Each row is a point. Each copy is the shape, with its points in the same order, turned, moved and blurred by noise. Some copies are also mirrored. Which?
In the rows, zero is written as 128.

Shape:
[[155  67 210]
 [107 127 173]
 [124  98 191]
 [100 131 101]
 [161  70 168]
 [ 88 147 114]
 [130 152  77]
 [151  76 140]
 [ 42 140  67]]
Copy 1 (9 x 3):
[[164 195 172]
 [103 157 137]
 [130 176 150]
 [103  88 113]
 [177 158 146]
 [ 84  95 112]
 [120  80  70]
 [172 128 139]
 [ 59  44 130]]
Copy 1 is: only turned
Copy 2:
[[108 174 219]
 [ 62 141 163]
 [ 85 148 198]
 [111  99 118]
 [143 168 195]
 [ 92 102 105]
 [125 110  67]
 [151 137 159]
 [ 98  40  95]]
Copy 2 is: only turned

Shape (10 x 6):
[[ 97 132 209 145  96 123]
 [144 160 113 186 124 148]
 [129  47 132 105 116 155]
 [165 139 134 125 107 241]
 [143 173 148 142 193 125]
 [207  78 138  99 124  94]
 [109  85 172 120 124 133]
 [144  52 125  97 137 182]
 [ 94 118 141 140 126 124]
 [ 54 204  63 134  75 105]]
Copy 1, 10 rows:
[[183 114 188  68  70 128]
 [165 112 136 176  61 116]
 [142  52 127  98 152 156]
 [239  74 134 181 115 180]
 [172 143 170 168 125  73]
 [164  68  75  90 152  76]
 [151  84 165  84 125 141]
 [157  46 124 123 168 158]
 [133 117 159 114 103 134]
 [117 218 110 149  54 180]]
Copy 1 is: only turned
Copy 2:
[[174 104 172 146 104  98]
 [143 105  93 177 141 175]
 [ 62  97 182 127 160 116]
 [143 110 176 152 222 197]
 [167  61  73 116 154 134]
 [ 77 113 110 148 195  61]
 [116  90 171 121 132 101]
 [ 61  81 179 119 189 133]
 [121 101 138 122 107 130]
 [143 196  86  96  72 196]]
Copy 2 is: mirrored
Copy 3 (10 x 6):
[[137 208 140  86  56 132]
 [143 161 134 173 122 155]
 [118  95 104  75  88 145]
 [132 126 127 153  66 248]
 [229 169 101 149 116 154]
 [184  73 174  79 114 127]
 [132 143 112  71  75 129]
 [129  76  91  75  85 171]
 [130 180 101 110 110 124]
 [110 231 141 114 221 170]]
Copy 3 is: mirrored

Shape (12 x 9):
[[130  76 166 150  42 122 158 117 101]
 [192 129  90 206 153 120 123 160 111]
 [155 151 111 145 100  99 129 114 202]
 [182 173 133 179 172  84 201 137  68]
 [195 106 115 123 142  78 138 148 190]
 [125  90 197 153 103  96 110  65 108]
 [127 138 161 121  90  91 129 159 167]
 [ 73  72  73 176 132 161 190 154 110]
 [156 167 119 128 164  87 131 168 163]
 [160 138  94 138 116 130 121 165 151]
 [125  63 176  99  91 163 140  51 116]
 [ 93  83 103 213 155 222 180 180 158]]
Copy 1:
[[158 144 143 152  55 116 121  36 138]
 [122 151 136 228  80 158 157 163  70]
 [138 133 196 178 109  90 136 159 149]
 [ 58  88 138 190  69 110 149 117  27]
 [157  93 184 191 102 120 199 155 136]
 [125 109 141 193 147 130 116  33 144]
 [161 138 169 151 108  59 168 106 133]
 [100 163  58 146  15 143 149 138 152]
 [122 117 149 183 127  82 185 175 102]
 [165 148 151 170  89 113 154 175 108]
 [151  91 134 116 126 169 102  46 174]
 [ 81 241  88 134  52 183 179 148 152]]
Copy 1 is: mirrored
Copy 2:
[[154  84 161 115 111  99 218  83 138]
 [192  63 154 184 106  86  94 143 129]
 [150 162 144 158  99  98 114  94 198]
 [236 106 127 108  80  60 103 164  80]
 [174 121 164 134  79 128 103 150 210]
 [188 126 167  93 201  84 199  93 137]
 [109 160 162  99  95  95 147 119 160]
 [165 103  85 210  87 156 218 167  92]
 [146 148 135 134 103  91  72 171 144]
 [129 108 131 151 106 122 105 126 140]
 [178 136 164 103 177 179 210  66 140]
 [146 113 159 249  80 159 187 173  84]]
Copy 2 is: only turned

Shape (16 x 12):
[[116 149 137 133 161 123 129 151 172 115 129 116]
 [130 150 129 149 153 121 145 120 131 109 165 120]
 [135  83 118 129 113 110 142 138 132 129 163  74]
 [159 131 104 148 150 107 162 153 126 157  63 151]
 [121 150 105 148 145 122 204 150 161 153  86 121]
 [132 100 113 146 137 136 123 153 133 125 139  75]
 [129 153 124 134 145 128 133 156 122 105 161 135]
 [118 147 137 146 112 124 126 135 129 127 132 125]
 [128 151 110 143 117 117 149 142 144 119 135 145]
 [133 143 133 100 132 124 147 107 120 114 121 125]
 [109 147  96 117 117 174 146 136 127 140 164 123]
 [185 148 105 141 124 113 119  73 132 128  82 131]
 [142 139 144 127 116 177 146 150 141 103 160 129]
 [141   7 113 122 129 135 121 155 140 107 159 150]
 [137 116 114 125 132 115 174 142 131 226 169 110]
 [153 150 108 112 117 121 122 154 134 109 169 142]]
Copy 1, 16 rows:
[[151 143 162 116 140 161 119 140 166 133 125 119]
 [158 143 146 145 140 115 110 161 151 135 152 120]
 [129 112 172  98  93  91 141 171 127 158 140 104]
 [116 159 111 132 158 176 150 157  95 182 103 115]
 [152 175 146 113 169 164 187 156 129 165 114  95]
 [123 116 164  98 109 124 119 171 126 134 130  83]
 [145 153 148 142 120 140 110 165 133 117 151 130]
 [142 149 125 138 112 123 132 150 144 120 114 122]
 [143 149 138 156 123 142 154 148 131 133 134 128]
 [143 151 137 123 144 103 126 119 117 132 129 135]
 [163 154 134 118 107 128 149 141 116  96 173 100]
 [129 120 111 173 150 116 123  95 103 174 108  95]
 [185 129 158 127 112 134 124 159 108  94 133 126]
 [114  38 159  88 102 139 139 185  92 135 165 161]
 [170 162 111  79  86 123 164 171 122 195 169  92]
 [142 149 159 154  89 137 117 142 114 134 158 140]]
Copy 1 is: mirrored
Copy 2:
[[122 121 158 142 159 117 105 110 167 123 150  95]
 [140 134 153 131 183  99 119 103 125 134 163 122]
 [147  88 100  98 154  97 138 126 129 116 156  86]
 [ 76 148 137 132 176 150 136 139 140 136  70  98]
 [ 63 152 154 128 160 134 163 120 152 152 125  70]
 [138 101  98 129 162 124 114 125 142 123 160  76]
 [141 140 141 130 168 117 112 141 146 128 160 132]
 [129 120 141 148 139 123 134 130 121 125 142 128]
 [115 136 135 130 149 119 139 127 142 145 144 137]
 [128 147 148 105 136 115  99 113 108 119 125 112]
 [153 144 131 119 130 143 132 125 118 167 182 112]
 [120 151 106 141 153 133 116  70 108 134  69 133]
 [147 143 134 111 139 150 135 115 139 105 185 130]
 [120  38  92  41 171 153 107 138 146 110 154 136]
 [162 107 157 102 169 131 196 141 115 170 120  59]
 [163 139 120 113 141 110 124 137 156 128 144 152]]
Copy 2 is: only turned

Shape:
[[ 86 174 124  70 164 119  96 155 208 108 117 124]
 [132  44 115 158  81 135 188 103 143 156 157 183]
 [155 107 106 145 173 159 107 129 102 152 130 182]
 [184 101 195 179  92 156 172  84 157  91 120 159]
 [ 96 109 181 156  98 174 156  85 124  11 177 130]
 [160  44 131 200 111 212 146  83 116 192 130 147]
 [109  73 216  58 135  74 174  69 159  92 175  59]
 [ 78 171 141 102 145 145  67 191 167 140 118 142]
 [107 166  98 159 116 104  43 172 183 197 125 132]
 [124  92 144 201 200 126 108 128 140 132 137 186]
 [153 117  77 166 137 120  79 172 122 132 145 170]
 [151 139 128 110 124 150 101 224 200 156 150 114]
 [157  93 102 159  92 147 169  82 116  76 100 122]
 [ 76  95 205 139 184  96 171 127 124  58 141  62]
 [133 139 139 172  96 163 230  97 128 107 146 141]
 [159  91 166 166  80 149 165 107  70 149 124 178]
 [110 102 104 134 115 136  81 206 177 170  74 170]]
Copy 1 (17 x 12):
[[ 99 214 165  76 148 122 154 165 187 135 166 123]
 [ 97  87 100 194  95 116  72  54 154 142 127 115]
 [145 131  84 133 141 176 148  82 117 158 128 104]
 [116  98  78 233 155  88 137 114 154 126 184 168]
 [ 89  97  77 174 152  66 142 160 181 208 127 210]
 [137  50 105 236  99 180 137  83 117 150 123 104]
 [ 77  97 120 127 147   7  84 211 137 178 185  85]
 [104 215 195 114 172 154 159 135 138 148 129 131]
 [102 174 209  99 151 227 127  95 117 134 186 139]
 [126 132  94 155 202 174 125  71 154 194 151  94]
 [150 176 112 116 139 192  97  78 123 168 152 157]
 [141 236 193 164 111 150 113 134 124 148 173 122]
 [163  69  83 150 106 110 121 123 175 134 147 182]
 [147  94 142 134 206  39 121 180 174 221 162 118]
 [134  86 115 182  96  59 156  71 168 166 163 158]
 [132  84  99 191 138 108 131  58  86 134 126 154]
 [143 189 185 138 151 192  98  96 152  98 116 130]]
Copy 1 is: mirrored
Copy 2 (17 x 12):
[[148 187  92 148  96 133 103 234 145 148 156 129]
 [101  75 192 205 107 136  48  89 145  84 130 127]
 [172 138 134 149  94  97 115  87 123  70 152 101]
 [105 120 219 154 131 186 114 132 139  59  79 101]
 [150 135 168 191 200 180 115 153 130  74  39 184]
 [119  69 172 141 145 135  86  51 198  25 153 107]
 [100  36  96 180 153 176  85 233 106 138  38  99]
 [166 196  97 104 122 125  79 174 166 161 168 137]
 [ 89 211  80 122 102 105  70 109 181 152 190 114]
 [161 163 145 152 111  73  96 107 173  83  94  80]
 [131 184 117 136  90  81  89  85 120  87 137 147]
 [104 171 118  91 113 112  45 190 118  95 197 128]
 [ 95  96 174 187 104 147 163 122 141  69 103 175]
 [132  85 125 155 182  92 126 210 132 132  28 127]
 [110 100 216 204 175 154 133 127 119  96 127 134]
 [137  82 201 138 140 157 106  50 119  98 111 116]
 [131 167 145  95  60  92  52 134 183 137 182 157]]
Copy 2 is: mirrored
Copy 3, 17 rows:
[[116  99 137 151 177 176 103 169  55  99 168 199]
 [125 188  98 129 133 149 177  59 155  66 101  90]
 [184 139  79 107 172 140 158  98 125 159 163 144]
 [129 203 118 105 110  70 167 144 129  67 177  88]
 [ 85 213 168  65  78 141  93 145 137 123 177 100]
 [188 181 134 103 163  78 193  56 145 116 112  70]
 [129 113 193 155  61 213 138 183 112  59 160  50]
 [121  85 142 130 171 139 123 152 102 132 142 225]
 [158  58 100 131 175  94  97 107  92  95  97 217]
 [147 104  88  87 174 123 135  86 161 119 208 126]
 [180 136  61 116 157 125 103  99 144 130 142 185]
 [163 127 143 194 151 115 126 119 111  89 143 232]
 [147 220  95 120 147 117 110 156 126 114 118  66]
 [ 97 104 184 147 117 169  92 182 176 124 198  70]
 [ 77 202 103 151 106  96 139 103 116 131 147  72]
 [139 178  84 107 103  93 205 123 166 128 107  97]
 [148 119 110 137 226 126 146 125 146  90 104 218]]
Copy 3 is: mirrored
